Rows are points. Two turns around zero, p and q, are shown by what they do to some points. Write where each new point lands after one turn and then the other. Backwards means that the second turn is done in reverse. Each puzzle has new turns, and all numbers are rounded.

Turn p:
[-0.05,-0.35] => [-0.20,-0.29]
[-0.29,+0.08] => [-0.23,+0.20]
[+0.17,+0.21] => [+0.24,+0.11]
[-0.24,+0.10] => [-0.17,+0.19]
[+0.41,-0.03] => [+0.36,-0.21]
Turn q:
[-0.03,-0.29] => [-0.11,-0.27]
[-0.40,-0.14] => [-0.42,-0.03]
[+0.21,-0.06] => [+0.19,-0.11]
[+0.03,+0.41] => [+0.14,+0.39]
[+0.18,+0.08] => [+0.19,+0.03]
Where do these land?
q, then p backwards: [-0.08,+0.35] => [-0.14,+0.33]
q, then p: [+0.07,-0.39] => [-0.21,-0.34]
q, then p: [-0.07,+0.19] => [+0.07,+0.19]
q, then p: [-0.23,+0.07] => [-0.13,+0.20]
p, then q backwards: [+0.30,-0.22] => [+0.26,-0.27]

Turn p:
[-0.39,+0.05,+0.29,-0.06] => [-0.27,-0.12,+0.14,-0.37]
[+0.21,+0.30,-0.49,-0.20] => [+0.22,+0.45,-0.40,+0.08]
[-0.18,-0.19,-0.08,+0.07] => [-0.11,-0.22,-0.14,+0.01]
[+0.17,-0.15,-0.19,-0.20] => [+0.30,-0.04,-0.18,+0.03]
[-0.05,-0.25,+0.10,+0.11] => [-0.04,-0.28,+0.07,+0.06]
[+0.23,+0.24,+0.37,+0.27] => [-0.10,+0.20,+0.49,+0.17]
Turn q:
[+0.00,+0.20,+0.09,+0.03] => [-0.05,+0.20,+0.02,-0.09]
[-0.09,-0.08,+0.42,-0.16] => [-0.20,+0.01,+0.42,+0.00]
[+0.03,-0.13,+0.11,-0.13] => [+0.00,-0.12,+0.18,+0.00]
[-0.11,+0.25,-0.47,+0.02] => [-0.01,-0.01,-0.50,-0.21]
[-0.41,-0.23,-0.16,+0.27] => [-0.30,-0.15,-0.28,+0.36]
[+0.58,-0.01,+0.02,-0.03] => [+0.55,+0.08,+0.17,-0.06]
Where do these land?
p, then q: [+0.11,+0.06,+0.17,-0.06] => [+0.02,+0.11,+0.18,-0.05]
p, then q: [+0.48,-0.31,-0.01,-0.19] => [+0.54,+0.12,+0.15,+0.18]
q, then p backwards: [-0.34,-0.42,+0.04,+0.10] => [-0.06,-0.24,-0.03,+0.49]
p, then q: [-0.18,-0.02,+0.03,+0.30] => [-0.29,-0.05,-0.06,+0.18]
q, then p: [-0.11,+0.09,-0.18,-0.02] => [+0.03,-0.01,-0.23,-0.04]
p, then q backwards: [+0.04,+0.59,-0.05,-0.13] => [+0.05,+0.53,+0.23,+0.20]

Turn p:
[-0.13,-0.05,+0.00,-0.37,+0.23,+0.24] => [-0.24,+0.09,+0.00,-0.31,+0.25,+0.22]
[-0.13,+0.26,+0.21,+0.48,-0.13,-0.04] => [-0.04,+0.25,+0.04,+0.44,-0.24,-0.24]
[-0.27,-0.16,-0.05,-0.12,-0.06,-0.83] => [-0.16,-0.50,+0.06,-0.31,-0.52,-0.40]
[+0.39,-0.16,+0.01,+0.19,+0.10,+0.19] => [+0.24,-0.10,+0.12,+0.25,+0.32,+0.09]
[+0.28,+0.25,+0.00,-0.07,+0.00,+0.16] => [+0.20,+0.18,-0.17,+0.00,+0.25,-0.07]
[+0.47,-0.01,-0.16,+0.38,-0.07,+0.08] => [+0.41,-0.14,-0.09,+0.42,+0.17,+0.01]
[-0.31,-0.02,-0.17,-0.10,+0.09,-0.18] => [-0.29,-0.16,-0.12,-0.14,-0.19,+0.01]
[-0.23,+0.02,-0.08,-0.34,-0.22,+0.12] => [-0.03,+0.18,-0.10,-0.34,-0.17,+0.22]
[-0.05,-0.12,+0.24,-0.04,+0.06,+0.25] => [-0.08,+0.18,+0.25,-0.01,+0.13,+0.14]
Turn q:
[+0.47,-0.51,-0.07,-0.29,+0.14,-0.38] => [+0.19,-0.68,-0.06,-0.31,+0.32,-0.18]
[+0.05,+0.09,+0.04,+0.11,+0.27,+0.23] => [-0.11,+0.11,-0.03,+0.13,+0.22,+0.24]
[+0.16,+0.20,+0.02,-0.20,-0.23,+0.29] => [+0.18,+0.22,+0.00,-0.28,-0.11,+0.27]
[+0.14,+0.04,-0.19,+0.08,-0.12,-0.08] => [+0.25,-0.06,-0.09,+0.08,-0.07,+0.00]
[-0.21,-0.31,-0.23,+0.12,+0.11,+0.01] => [-0.22,-0.31,-0.05,+0.22,-0.14,+0.03]
[-0.28,+0.07,+0.56,+0.26,-0.37,-0.33] => [+0.01,+0.30,+0.56,+0.08,-0.13,-0.53]
[-0.17,+0.20,-0.20,+0.02,-0.11,-0.02] => [+0.03,+0.15,-0.19,+0.10,-0.23,-0.04]
[-0.17,+0.23,+0.07,-0.09,+0.31,+0.27] => [-0.32,+0.28,-0.14,+0.00,+0.14,+0.20]
Where do these land?
q, then p backwards: [-0.27,-0.03,+0.27,+0.20,-0.11,+0.00] => [-0.18,-0.04,+0.36,+0.18,+0.02,-0.03]
q, then p: [-0.20,+0.17,+0.12,+0.01,+0.06,-0.17] => [-0.12,-0.03,-0.14,+0.01,-0.15,-0.24]
p, then q backwards: [+0.18,+0.33,-0.19,+0.01,+0.43,+0.29] => [+0.10,+0.24,-0.05,+0.00,+0.61,-0.09]
p, then q backwards: [-0.28,-0.25,-0.26,+0.04,-0.13,-0.10] => [-0.13,-0.26,-0.27,-0.06,-0.14,+0.24]
p, then q: [-0.15,+0.09,-0.20,-0.18,-0.38,+0.07] => [+0.25,+0.08,-0.15,-0.21,-0.26,+0.23]
p, then q backwards: [+0.10,+0.02,+0.36,-0.08,+0.42,+0.11] => [+0.02,-0.01,+0.48,+0.04,+0.30,-0.10]
q, then p backwards: [+0.62,-0.33,-0.09,+0.00,-0.30,-0.18] => [+0.56,-0.41,-0.12,-0.13,-0.21,-0.25]

Turn p:
[-0.20,+0.05,+0.00,+0.40,-0.26,+0.37,+0.15,+0.02] => [-0.19,+0.04,-0.17,+0.39,+0.21,+0.26,+0.30,-0.12]
[+0.39,-0.31,-0.22,-0.33,-0.04,-0.06,+0.00,-0.08] => [+0.28,-0.47,+0.03,-0.12,-0.20,-0.03,-0.13,+0.21]
[+0.30,+0.08,+0.12,+0.02,+0.23,-0.41,-0.16,-0.06] => [+0.23,+0.15,-0.05,-0.10,-0.21,-0.37,-0.28,-0.07]
[+0.15,-0.34,+0.44,-0.11,-0.12,+0.20,+0.05,+0.08] => [-0.23,-0.27,+0.30,+0.33,-0.25,+0.00,-0.13,-0.03]
[-0.09,+0.23,-0.28,+0.05,-0.16,+0.17,-0.17,+0.22] => [+0.08,+0.18,-0.14,+0.02,+0.22,+0.37,-0.04,+0.17]
[-0.44,-0.09,+0.10,+0.43,-0.37,-0.43,+0.39,-0.06] => [-0.45,+0.25,-0.39,+0.12,-0.22,-0.25,+0.56,+0.12]
[+0.08,+0.39,+0.38,-0.34,+0.22,+0.39,+0.31,-0.37] => [+0.17,-0.02,+0.57,-0.10,-0.09,+0.16,+0.23,-0.63]
[+0.24,+0.08,-0.03,-0.28,+0.06,-0.05,+0.17,+0.09] => [+0.28,-0.03,+0.25,-0.07,-0.14,-0.01,+0.03,+0.12]
[-0.34,-0.13,-0.08,+0.31,+0.20,-0.02,-0.11,+0.22] => [-0.28,+0.15,-0.13,+0.06,+0.40,-0.18,-0.05,+0.14]
[-0.23,+0.06,-0.06,+0.01,+0.02,-0.14,-0.33,+0.05] => [-0.17,+0.19,-0.16,-0.20,+0.09,+0.04,-0.22,+0.06]
[+0.14,-0.01,-0.35,-0.15,+0.23,-0.02,-0.31,-0.10] => [+0.26,-0.15,-0.12,-0.31,+0.19,+0.00,-0.29,+0.03]
Turn q:
[-0.13,+0.33,-0.25,-0.11,-0.35,+0.16,-0.06,+0.03] => [-0.12,+0.23,-0.22,-0.30,-0.36,-0.04,-0.06,-0.11]
[+0.15,-0.14,-0.03,+0.23,+0.32,-0.04,+0.18,-0.20] => [+0.00,+0.02,+0.07,+0.43,+0.18,+0.07,+0.22,-0.01]
[+0.29,+0.03,-0.17,-0.07,-0.35,-0.14,-0.29,-0.06] => [+0.26,-0.12,-0.20,-0.05,-0.41,-0.17,+0.03,+0.16]
[-0.09,+0.02,+0.36,-0.22,+0.47,+0.31,+0.07,-0.10] => [+0.12,+0.19,+0.07,+0.13,+0.50,+0.16,-0.34,-0.22]
[+0.07,+0.57,-0.08,-0.14,+0.05,-0.09,+0.06,+0.07] => [+0.00,+0.54,-0.01,-0.13,-0.07,-0.19,-0.05,+0.17]
[+0.02,-0.27,+0.38,+0.39,+0.12,+0.12,+0.22,-0.13] => [-0.09,-0.21,+0.41,+0.39,+0.10,+0.25,-0.05,-0.14]
[+0.17,-0.55,-0.08,+0.06,+0.07,+0.02,+0.27,+0.08] => [+0.11,-0.32,+0.05,+0.10,+0.16,+0.38,+0.35,+0.03]
[-0.32,-0.30,+0.41,+0.01,-0.03,-0.19,+0.21,-0.29] => [+0.03,-0.29,+0.46,+0.02,+0.21,-0.14,+0.05,-0.41]
[-0.09,+0.13,-0.04,-0.22,-0.16,-0.07,-0.34,+0.52] => [-0.08,-0.08,-0.19,-0.48,-0.03,-0.09,-0.25,+0.37]
[-0.04,+0.18,-0.52,+0.07,-0.15,-0.08,-0.33,+0.07] => [-0.21,+0.03,-0.47,-0.09,-0.29,-0.23,+0.11,+0.17]
Where do these land?
p, then q backwards: [+0.43,-0.18,-0.15,-0.23,-0.22,+0.34,+0.06,-0.50] => [+0.13,-0.67,+0.06,-0.05,-0.41,+0.18,-0.10,-0.18]
p, then q: [+0.23,-0.01,+0.42,-0.12,+0.31,-0.40,+0.27,+0.10] => [+0.18,-0.09,+0.51,-0.12,-0.24,-0.41,-0.03,+0.20]
q, then p backwards: [-0.15,+0.06,+0.20,+0.32,-0.18,+0.12,-0.15,+0.18] => [-0.05,-0.28,+0.27,-0.21,-0.10,+0.01,-0.24,+0.06]
q, then p backwards: [+0.01,+0.12,-0.21,-0.20,+0.21,+0.21,-0.01,+0.21] => [-0.21,+0.19,-0.26,+0.13,-0.09,-0.07,-0.22,+0.07]
q, then p: [+0.04,+0.43,-0.11,+0.12,+0.02,+0.08,+0.19,-0.26] => [+0.08,+0.38,-0.19,-0.01,-0.10,+0.16,+0.21,-0.23]
q, then p: [-0.29,-0.28,+0.15,+0.19,-0.47,-0.18,-0.26,+0.35] => [-0.56,-0.35,+0.12,-0.11,-0.22,+0.03,-0.15,+0.36]
q, then p: [-0.35,+0.36,+0.11,-0.01,+0.03,-0.09,-0.16,+0.02] => [-0.16,+0.29,-0.07,-0.39,-0.10,-0.04,-0.15,+0.00]
q, then p: [-0.39,-0.14,-0.11,-0.05,+0.16,+0.09,+0.21,+0.04] => [-0.10,-0.11,+0.17,-0.29,+0.21,-0.09,+0.18,-0.21]
q, then p: [+0.09,-0.07,-0.35,+0.02,-0.15,-0.36,-0.07,+0.26] => [+0.00,-0.01,+0.18,+0.01,-0.08,-0.02,+0.25,+0.51]
q, then p: [+0.38,-0.28,+0.05,-0.04,+0.29,+0.18,-0.09,-0.39] => [+0.34,-0.18,-0.31,+0.37,+0.21,-0.21,-0.07,-0.18]

Turn p:
[-0.18,-0.43,-0.16,-0.03,-0.12,+0.00,+0.07,-0.05,+0.04] => [-0.23,-0.15,-0.03,+0.12,+0.22,+0.08,+0.24,+0.13,+0.21]
[-0.10,+0.71,+0.27,-0.15,-0.42,+0.01,-0.23,-0.19,+0.14] => [-0.06,-0.09,+0.41,-0.27,-0.35,+0.03,-0.04,-0.36,-0.62]
[+0.09,-0.51,-0.24,+0.15,+0.11,+0.30,+0.04,-0.14,+0.05] => [-0.10,-0.07,-0.38,+0.19,+0.40,+0.20,+0.06,-0.05,+0.26]
[+0.00,-0.38,-0.10,-0.03,+0.04,-0.10,+0.08,+0.02,+0.15] => [-0.02,+0.02,+0.01,+0.10,+0.19,+0.07,+0.21,+0.07,+0.31]
[+0.02,-0.25,-0.16,+0.04,+0.12,-0.02,-0.48,-0.15,+0.06] => [-0.15,-0.15,+0.08,+0.17,+0.10,+0.14,-0.24,-0.27,+0.35]
[+0.46,+0.02,-0.06,-0.05,-0.03,-0.27,-0.25,-0.26,-0.08] => [+0.19,-0.18,+0.08,-0.32,+0.05,-0.13,-0.16,-0.36,+0.28]
[+0.11,+0.35,+0.25,-0.25,-0.28,+0.18,-0.03,+0.25,+0.22] => [+0.11,+0.22,+0.35,-0.24,+0.04,+0.19,-0.04,+0.01,-0.45]
[-0.01,-0.30,+0.05,-0.34,-0.11,+0.20,-0.22,-0.23,-0.13] => [-0.10,-0.33,+0.16,+0.12,+0.45,-0.04,-0.08,-0.10,-0.05]
[+0.01,+0.20,+0.37,+0.34,+0.28,-0.15,+0.55,+0.15,-0.04] => [+0.51,+0.20,-0.30,+0.10,-0.40,-0.12,+0.24,+0.27,-0.13]
[-0.07,+0.36,+0.14,+0.03,-0.41,+0.08,-0.07,+0.20,-0.15] => [-0.08,-0.10,+0.14,-0.30,-0.21,+0.13,-0.13,+0.17,-0.40]
[-0.30,+0.04,-0.43,+0.13,+0.45,-0.02,+0.44,+0.18,-0.13] => [-0.26,+0.41,-0.44,+0.23,-0.16,-0.34,+0.08,+0.31,+0.15]
[-0.04,+0.20,+0.08,+0.16,+0.38,-0.21,+0.09,+0.22,-0.13] => [+0.21,+0.21,-0.08,+0.12,-0.35,-0.20,-0.15,+0.18,+0.09]
Turn q:
[-0.36,-0.09,+0.21,-0.26,+0.32,-0.16,-0.12,-0.09,-0.72] => [+0.16,+0.45,+0.30,-0.21,-0.33,-0.23,-0.21,-0.21,-0.55]
[-0.31,-0.18,+0.01,+0.17,+0.04,+0.23,-0.11,-0.18,+0.16] => [-0.13,-0.01,-0.04,-0.08,+0.28,+0.24,+0.14,-0.23,-0.23]
[-0.47,-0.03,-0.06,+0.18,-0.73,-0.11,+0.34,-0.16,+0.26] => [-0.69,-0.13,+0.02,+0.55,-0.04,+0.07,+0.40,-0.24,+0.01]
[-0.07,-0.18,-0.08,-0.02,-0.60,+0.23,-0.13,+0.10,+0.13] => [-0.65,-0.05,-0.17,-0.06,+0.12,-0.01,+0.11,+0.11,+0.08]
[-0.39,+0.29,-0.17,-0.01,+0.08,+0.17,-0.09,-0.12,-0.12] => [-0.01,+0.15,+0.15,+0.09,+0.34,-0.24,-0.04,-0.28,-0.16]
[+0.48,+0.08,-0.12,+0.10,-0.08,-0.06,+0.00,-0.10,-0.03] => [+0.10,-0.21,-0.27,+0.14,-0.06,-0.03,-0.26,+0.22,+0.12]
[+0.27,-0.03,+0.04,-0.28,+0.33,-0.12,-0.09,+0.17,+0.04] => [+0.33,+0.04,+0.02,-0.32,-0.17,-0.02,-0.10,+0.06,+0.25]
[+0.42,-0.09,-0.12,+0.05,+0.25,+0.05,+0.25,+0.24,+0.11] => [+0.38,-0.22,-0.18,-0.10,-0.06,-0.04,+0.19,+0.31,+0.17]
[+0.33,+0.32,+0.17,-0.18,+0.01,+0.07,+0.18,-0.24,-0.03] => [+0.23,+0.28,-0.26,+0.29,-0.04,-0.01,-0.18,+0.09,+0.21]
[+0.42,-0.02,-0.09,-0.12,+0.19,-0.21,-0.10,+0.02,+0.11] => [+0.27,-0.19,-0.12,-0.16,-0.17,+0.02,-0.22,+0.06,+0.27]
[-0.35,-0.06,+0.23,+0.37,+0.20,-0.09,-0.11,+0.35,+0.09] => [+0.02,-0.10,+0.56,-0.11,+0.13,+0.27,+0.20,+0.09,-0.18]
Where do these land?
q, then p backwards: [-0.01,-0.22,+0.24,+0.03,-0.31,-0.27,+0.06,-0.05,+0.00] => [-0.37,+0.12,-0.07,+0.27,-0.10,-0.04,-0.15,+0.08,+0.11]
q, then p: [+0.53,-0.21,+0.32,+0.16,+0.11,+0.31,-0.15,+0.08,+0.09] => [-0.17,+0.46,+0.01,-0.09,+0.36,+0.14,-0.40,+0.21,-0.07]
q, then p: [+0.07,-0.06,+0.18,+0.08,+0.21,+0.10,-0.08,-0.31,-0.04] => [-0.06,-0.02,-0.19,-0.10,+0.13,-0.04,-0.33,-0.14,-0.09]
q, then p: [+0.12,+0.20,-0.01,-0.16,+0.14,-0.65,-0.23,+0.13,-0.13] => [+0.22,-0.34,+0.48,-0.12,+0.03,+0.39,+0.01,-0.21,+0.01]
p, then q: [-0.19,-0.13,-0.23,+0.07,+0.22,-0.53,-0.33,+0.23,-0.12] => [-0.41,-0.11,+0.28,+0.01,+0.12,+0.44,+0.11,-0.04,+0.38]
p, then q: [+0.06,-0.03,-0.38,-0.27,+0.16,+0.26,+0.38,-0.22,+0.05] => [+0.43,-0.14,+0.21,+0.20,-0.03,-0.27,+0.00,-0.38,-0.05]
p, then q: [-0.30,+0.11,-0.14,-0.08,-0.37,+0.34,-0.22,+0.21,-0.20] => [-0.20,+0.28,+0.32,-0.34,+0.11,-0.16,+0.06,-0.04,-0.37]
p, then q: [-0.26,+0.25,-0.44,+0.20,-0.37,+0.29,+0.15,-0.02,-0.09] => [-0.27,+0.15,+0.14,-0.06,+0.06,-0.52,+0.22,-0.34,-0.24]
q, then p: [+0.06,-0.06,+0.31,+0.03,+0.14,-0.26,-0.28,-0.07,+0.39] => [+0.02,+0.01,+0.03,+0.17,+0.35,+0.32,-0.07,-0.25,-0.32]
p, then q: [-0.09,-0.04,-0.02,+0.14,-0.12,+0.24,-0.05,+0.09,+0.06] => [-0.04,+0.07,-0.02,-0.09,+0.22,-0.13,+0.08,+0.04,-0.17]
p, then q: [+0.02,+0.18,+0.19,-0.20,+0.19,+0.16,+0.75,-0.08,-0.01] => [+0.40,-0.21,+0.09,+0.33,-0.35,-0.49,-0.09,+0.21,-0.01]
